Each wall is flat, endless, passes through zero and stands at right angles to its row. A trip goes straight from one point to another. Which walls does it cross, in order?
In the rows, 128 means zero.

Walls:
(1): [117 210 129]
(2): [173  76  99]
(3): [123 146  86]
(4): [119 106 133]
(5): [110  79 109]
(6): [161  82 126]
(7): [152 125 103]
(8): [127  99 139]
(9): [203 177 168]
Trips:
[164 148 175] to [186 142 155] -> 7, 2
[ 88 135  78] to [ 80 113  98] -> 4, 7, 1, 8

Walls:
(1): [121 119 119  93 127 118]
(2): [127 133  65 122 131 135]
(3): [ 86 159 180 143 176  86]
(4): [ 73 144 130 119  79 194]
(5): [ 71  97 117  79 128 169]
(6): [192 170  76 152 177 151]
(7): [102  86 181 138  94 178]
(8): [123 122  81 194 113 104]
Trips:
[102  70 108 126 185 131] to [113 113 136  86  57 172] -> 8, 3, 4, 2
[136 153 121  98 145 124] to [ 72 156 157 122  82 128] -> 4, 6, 2, 7

Walls:
(1): [113  57 167 136  73 143 137  46  48]
(2): [100 148 105 115 117 108  96 136 139]
(3): [127 126 115 110  69  70 145 117  88]
(4): [106 174  68 119 162 200 114  84  99]
(5): [116  77 141 143 171 137 124 168 150]
(6): [169  63 102 147  75 132 200 125 113]
(7): [123 224  77 104 173 162 107 104 182]
(8): [144 148 223 118 113 116 213 163  59]
(9): [145  72 132 181  55 143 153 119 100]
(10): [174 149 221 136 108 113  82 196 108]
Trips:
[ 98  93 108 113 144 127  79 190 137] to [109  99 148 123 141 160 152  95 129] -> 10, 4, 1, 2, 9, 6, 8
[200 170 100  90  66 118 138  68 153] to [155 148 144 120 154 156 109 176 110] -> 1, 10, 9, 2, 8, 6, 3, 5
[129  52 125 140 192 192 154 107  75] to [131  81 144 144 133 172 119 125 180] -> 8, 4

Walls:
(1): [126 142 115 126  97 103  77 123  90 139 105 113]
(2): [ 86 133 130 122 190  92  96 193 160 141 153 130]
(3): [148 192 127  55 185 136 139 142  98 189 145  93]
(4): [112 173  71 140 115  86 112  82  97 116  58 121]
(5): [158 167 150 168 103  57 188 156 137  61 179 141]
(6): [121 107 108  64 134 133  81 130 216 167 180 150]
(7): [160 181 162 166 133 134  78 104 116 150 153 110]
(8): [ 64  85 112  97 114 173 121 163 153 114 108  79]
(9): [125 162 115 126  96 180 134 123 160 123 173 145]
Trips:
[ 67 176 195 113 133 116 111 150  76  57 169 170] to [168 196 117 140  91 182 186 105 116 144 198 153] -> 3, 1, 2
[101 193  81 170 178 119 136 110 111 159 160 118] to [139 148 121 106  89  97 116 153 170  99 152 141] -> 6, 3, 4, 7

Walls:
(1): [114  95 126 101 197 153 101  65  99 135 161  63 110 135 145 139  73 116]
(2): [126 172  70 129 128 128 186 164 105 148 127 143 123 119 164 125 167 150]
(3): [ 72 121 100 154 140 150 120  62  64 128 153 168  67  94  75 134 132 128]
(4): [108 128 171 147 138  83 117 133  94 164  80 133 119 120 159 114 112 143]
(5): [123 119 128 185 134 179 123 109 130 126 170 120 181  78  97 145 151 113]
(6): [141 122 210 139 116 207 102 102 104 133 127 131 168 157 149 149 111 135]
(7): [129 154 175 100  70  92 110 142  66 136 157 184 169 134 151 128 169 151]
Trips:
[131 113 112  78 109 161 143 154 148 152 110 155 135 120 124 102 115 182] to [ 86  74  81 124 166 154 180 125 130 130 151 202 108 136 174 101  88 125] -> 7, 3, 1
[166 136  88  91 127 204 120  73 176 165 114 140 149 101 123 128 107 122] to [105 142 119  61 159 161 153 112 129  94 176  82 117 114 133 143 169 124] -> 2, 6
[163  82  75 163 154  86  56 143 162 132 188  95 190 158 129 128 118 137] to [152 148 107 123  75 138 111 144 143 142 117 150 143 120 132 119 151 104] -> 1, 7, 2
[158 102 113 135 176 124 104 121 192  91 155 180 138 147 105 143 149 108] to [128 215 157  90  74   7 166 169 152 118 129 144 119 160 158 134 126 113] -> 5, 7, 2, 4

Walls:
(1): [185 160 160  84 104 157 137 159 111 181 164 114 120 137 171 113 123 168
 110 193 180 148  88 128]
(2): [105 124 134 154 103  75 125 149 119 150  94 151 134 104 110 128 141 149
 124  95 118 192  82 146]
(3): [132 108 179 102 106 120 170 202 140  57 142 149 127  82 118 134 104 160
 166  77 126 150 173 123]
(4): [177 152 104 187  96 140 120 110  95 193 149  90 166 111 111  45 110 129
 122 179 127 144 136 151]
(5): [135 148 178 141  90 133 111  70 160  90  96 177 104 134  39 220 125  64
 171 131 115 176 164 129]
(6): [103  98 141 167 128 136  91  73 172 108 197  81 115  72 183 188 121 136
 164 123 133 167 125 123]
(7): [ 96  99  86 166 154 113 112 142 145  92 187  94 152 168 163 133 184  33
 176 121 150  83 112  79]
(8): [ 60 122 111 134 194 177 108 195 123 100 139 120 108 169  74 104 104 134
 105 130  98 100  87 118]
(9): [ 78 136 134  79  87 153 136 131 100 152 168 163  92 130  80  29 134 131
 159  87 125  97 183  70]
(10): [ 51 137 118 132 150 146 142 129  77  99 147 131 123  88 112 138 130 128
 166 100  96 145 146 101]
Trips:
[ 80 109 154 100 183 173  99  74 125  82 157 192 109  87 216  63 134 166
 117 176 110 131 105  99] to [ 80 148  74 109 154 177 101 144 147 162 174  57 127 117 120 125 147 154
 135 119 177  34  55 134] -> 7, 4
[150 155  77 105  91 111  88  28 191 175 136 174 104 109 130  74  95 149
 140  76  79 191 140 190] to [166 123 140 105  99  72 130  72 121  89 119 122 141 151 145 123 105  99
  82 178 165 158  98 153] -> 9, 1, 6

Walls:
(1): [112 136 163 196 129  84 146 127 188 201 146 137  92 123 142 122 131 166
 183 143 146 137  60  69 116 101 184 138  95 113 149 168 144 145 165  83
 109 140 194  74 121 145  78 122 124  88 101 148]
(2): [ 86 161 145 117 168 133 218 137 106 143 108 132  94 136 174 129  79 130
 105  94 173  96 123 139  85 151 175 135 129  91 116 101 159  80  96  61
 162  96 118  57 112 129  96 166 145 107 126  95]
(3): [110 145 161 115 153 176  98 143 166 158 116 159 124 129  79 131  87  81
 183 134 156  75 202 152  36 104 154 109 158  60 128 133  85 158  81 119
 100 118 123 132 138 115 147 175 152 135 133 144]
(4): [141 128 143 154 126 195 132  97  92 106 143 139 107 158 130  80  48 144
 119  69 124 110 111 136 157 100 178 134 143 151 171 151 162 123 170 105
 135 168  80 129 108 111  98 121  51 102 163 178]
(5): [131 164 100 158 121 141 136 107 124 145 105 147 160  93 127 113  95 167
 114  98 126 121 100 125  70 104 145 103 121 141 163 139 188 182 109 112
 114 158 124 112 167 128  72 131 180 161 207 134]
(6): [ 71  85 138 137 121 126 131 109 151 160  80 156 135 147  97  85 201  98
 145 116 173 129 202 181 180 143 139 169 122 182 143 125 133 152 122 100
  77 111 132 148 157 109 236 108 129 194 142 134]
Trips:
[145 114 134 172 110 167 134 132 138  88  72 132 146 162 156 159 127  33
 100 138 148 137 116 138 145 128 108 104 151 165 113 185 101 100 130 113
 147  97 115 128 144 112  98 113 133 121 163 197] to [133 136  96 132 135  85 112 145  53 131  99 136 131 139 117 126 177 196
 143 153 101 145 124 114 141 161 140 161 121  80  85 102 106 148 129 107
 130 112 121 104 112 116  80  80 154 150 198 156] -> 5, 6, 4, 1
[ 16 183 131 123 143 145 200 153 125 114 143 118 133 152 151 133 121 172
 122 153 126  84 104 154 159 125  74 171 130 133 152  80 132 107 193 165
 128 141 194 154 144 157  70 149 152 172 126 139] to [152 108 124 126 139  91 153 145 199 150 153 158  96 136 139 100 117 165
 107  80  63 145  85 156  88 110 186 133 136  92 147 120 110 137  76 123
 107 149 139 174 181  84 119 129 167 140  48 185] -> 3
[115  96 130 194 164 135 101 118 131 160 112 202 172  98 177 189 215 118
 104  63 126  93  77 139 133  77 157 169 115 152 165 152  88  62 116 164
 104  41 124 108 147  74 133 147 101  90  87 127] to [ 83 160 179 137 177 203 167  80 160 153 176   7  73 119 106 149  72  70
 120 151 125 158 117 118 124 127 154  95 133 145 123 100 167  67 140 123
 140 159  82  85 134 161  97 124  81  77  43  51] -> 4, 6
[125 146 146 178  51 114  99 140 125 176 201 157 166 117 185 139  95 111
  76 185  81 167 134 180  67 106 144 183 144 150 201 115 120 151 136 148
  76 137 116 125  83  86  96 150 130 126 129 155] to [187 150  81 121  41 166 171 143 168 173  97 139 150 138 133 181 136 109
 156 109  52 154 113 136  79 118 198 149 137 108 161 125 159 134 110 113
 159 102  95 130 143 130 141  95  95 135 118 130] -> 2

Walls:
(1): [ 80 172 130 142 129  69 126  90  89 162 146 151 152  80 146  92 140 132
  55 144 107 116 102  99 108 143  58 131  73 138 134 159  68 106 112 189
 138 102 115  75 122 113  63 128 149 120 128  53]
(2): [115  99  66 118 155 172 108 129 142 104 123  96 187 118 117  19 127  49
 113 187 144 114 123 119 106 159 124 106 136 124 108 160 132 149  96  94
 181 107 134 132  85 121  87 126 174  93 111 132]
(3): [ 64 175  96 133 110 129 152 141  67  76 120  95  86 135 135 116 172 179
 196 177 176 111  87 176 133 115 157 167 162 154 130 171 132 166 128  88
  88 153 117 109 157 176 134 185 105 118  74 118]
(4): [129 127 140 169  71 103 104 122 193 101 133 132 156 110 138 122  51  55
 113  59 105 165 164 127 142  87 135 101  87 200 178 135  88 109 133 112
 177 110 118 108  52 166 176 148 157 119 100 142]
(5): [143 136 159 126 211  49 166  50 152 182  86 113 112 114 141 100  86 139
 115 161 181 132 133  74 160 207  95 126 131 131 201 108 136 191 144  73
 150 182 132 151 134 128 156 130 139 134 161 134]
(6): [111 122 144 151  96 144 111 146 144 128 123 104 146 167 152  95 116  87
 157  80  96  92 125 136 167 122  76 159 137  96  98 152 130 131 148 125
 137 105 159 122  74 183  99  86 124 115 166 125]
(7): [142 116 125  94 117 104 174 114 131  85  99 158  97 119 175 135 141 120
 170  72 126  52 100 113  90  74 111 143 121 194  85 109  70 162 121 153
 134 148 131 122 149 142 130 172  61 127 135 107]
(8): [104  77 120 124 159  92 165 116 101 104 134 147 210  86 121 123 177 125
 149 105 136 104 149 140  99  63 167 172 146 139  73 123 153 111 138 174
 148 104  83 158  80 109 122 112 156 143  74 110]
(9): [100  84 142  94 175 108 131 150 119 156  94 126 140 135 123 135  86 115
  73 131 167  94 143 154 130  63  85  96 124  38  90 153 152 115 145  91
 112 125 129 141 127 135 119 101  98 143 175 131]
(10): [125 102 108 176  95 147  93 173 115  99 148 176 112  97 105 136 107 109
 148  93 103 136 153 108 111 151 172 104 160 152  97 112 105  22  98 212
 109   7  89 184 116 127 171 126 154 103 168 136]
Trips:
[116 180 145 165 107  92 135 152  98 154 127 163 151  83 145  55 154 145
  65  92 124 146 159 132 134  59 141 110 109 197  90 101 135 170 124 144
 145  80 106 107 109 171 136 184 136 183 129 111] to [113 146  79  83  89 137 147 104 105  36 125 197 143 100 177 100  52 129
  89 119 128 114 174  34 100 114 166 176 165 115 152 107  39 104  63 123
 174 118 141 170 163 133 185 141 130 158  69 142] -> 2, 3
[121 121 152 170  80 141 102 128  97 157 128  92 148 169 136 142 136 118
 165  94 143  90 103 108 101 147 105  83 133  97 104 153 109 166 150 100
 141 172  92 185 107  98 109 124 112  90 103  28] to [105 175 158 202 119 152 134 134 200 165  93  91  97  43  80 146 127 187
 160 145 111 114 144 160 135 158 133  95  88  92 131 109 142 170 107 155
  96 118 135  93 165 135 176 101  73 133  88  85] -> 8, 2, 5, 9, 7, 6

Walls:
(1): [144 138 107 163 125  45 138  97 116  89 159 119 148 142 111 145 133 179
 122  40 180 141 143 177 116 164 125  96 102 113 123 128 123 147 130 161
 194 184 137 176 205  79 117  99 139  88 142 154]
(2): [163 100 195 144 207 135 153 136  94 187 122 172 180 127 116 111 187 142
 113 135 105 103 143 122 123  95 111 177 119 133 145 119  86 100 100 182
 134 108 107 149 188  70 148 137 187 142 169 116]
(3): [ 95 144 171 119 149 157 136 131 121 121 147 126  93 173 161 117 126 140
 166 122 103  47 130 163 103 141 172 107 111 140 154 154 121 145 125 124
 114  83 113 127 195  87 111 130 112 114 116 130]
(4): [102 121 135 175 112  99 142 165 223 145 153 141 129 107 152  94 167 132
 130 173 113  68 102 178 124 120 134 137 125 126  91 149 100  88 158 107
 150 107 123 131 175 176 123 117  84 121 133  60]
(5): [149 115 167 173 140   7 211 118 114 142 122 143 212  69 139 125 142 135
  99 111 120  90 119 129 110 161 147  72  88 108 124 136 121 108 149 118
 127 119 124 123  76 105 125 188 104 119 101 133]
(6): [129 124 100  91 127 107  95 178 102 184  41 199 117 149 173 147  93 187
 151 129 123 107  88 142 109 107  87 132 110 134 179 132  99 100 111 175
 131 136 105  63 215 123 197 161  88 164 122  90]
(7): [ 68 117 154 178 190  88 114 103 122  81 183 137 137 112 110 134  82 164
 155  91 166 170 165 217 127 129 164 154  97 137 122 134 164 107  88 133
 157 115 157  95 112 149 134  88 188 151 126 114]
(8): [125 137 155 124 124 166 122 108  97 173 116 124 158 179 170 109 148 152
 105 132  97  81 107 152 107 176 183 124 119  81  94 179 155 129  51 110
  79 120 154 111 166 140 162  97  92 140 127  55]
(9): [ 94 136 179 150 150 186 101 147  94 145  90 157 174 156  97 127 134 130
 172 134  99 128 176 156  93 142 162 111  63 132 126 148 145 172 161 123
  97 142 166 139 160 182  63 117 143 101 135  72]
(10): [108 138  82 168 151 141  79 154 124 123  96 124 168 143 126 136 154 150
  95 168 121 194 136  75 132  76 128 186 115  67 219 206 107 107 180 149
 155 113 130 153 148 162 119 105 118  96  91 103]
Trips:
[149 142 135 138 120  67  90 153 141 139 117  90 139 169  85 159 103 200
 141 136  77  42 141 110 125  86 166 173 180 151 141 113 190 150 130 100
 193 115 131  89 111 111 121 121 150  69 168  65] to [159 148 121 171 142 118 146  99 159  63 173 132 117 108 106 146 122 181
 162 100 118 119  99 141 100  93 132  96  72 160 174 174 141 130 102 130
 176 118 119 146 127 135 111  96  99 103 191 134] -> 5, 8, 6, 2
[138 106  73 156 144  84 123 128 172 140 107 162 102 126 150 127 161  96
 114 110 117  80 186 154 159 181 109 179 118 124 106 134 177 151 121 181
 156 126 179 168 146 177 145 160 106 140 181 122] to [147 129 177 116  79 113  86 169 133 113 142 130 114 167  91 146 136 141
  65 103  67 160 105 149 130 163 162 155 100 178  93 146 100 101  85 165
 180  55 101 159 107 159 160 127 165  98  61 121] -> 9, 10, 5, 6, 3
[140 132 170  87 127  80 134  86 141  92  96 110 103 120 121  91 146  90
 168 172 117  74 126  94 121 171 141 138  88  78  92 124 160 126 106 112
 118 217  74 106 129 154 130 101 108 140 176 133] to [ 74 120 135 136 154  80  98 121 162 201 137 130 130 106  92 156 184  86
 119 144 151 183 107 101 115 162  95 103  80  99 190  87 132 123  72 118
 109 148 195 131 161 158 133 169 128 147 163 155] -> 3, 1, 2, 6, 4, 7, 10, 8
[146 131  63  68  97 148  98  72 166 132 141 199 111 121 134  64 151 131
  95 168 157 132 123 126  85  91 150 154  91 120  95 198 139 142  89 113
 103 104 161 118 100 101 136 115  96 121 133 110] to [162 170  91 170 148 118  55 161 149 126 163 138  91 112 179 204 105  56
 179 122 153 156 165 134 205 119 119  97 134 141  34 155 156 163 148  98
 124  80  91 198  97 125 179 139 173 134 138 115] -> 6, 10, 7, 8, 4
[100  70  65  61 150 154  97 178 126  79  77  78 126 125  61 131 133  94
 124 137 105 124  77  77 140 150 100 103 101 114 136  85 105  85 117 130
 109  78  95  93  88 118  57 174  85 178 101 138] to [ 68 137 116  94 127  92 139 117 164 121 135 142 156 164 128  92 117 187
  75 108 120  85  69  96  80  81  95 121 147  72 164 150 117 159 116 193
 112 121 145  84 127  94 130 108 123 117  78 189] -> 5, 3, 1, 8, 2
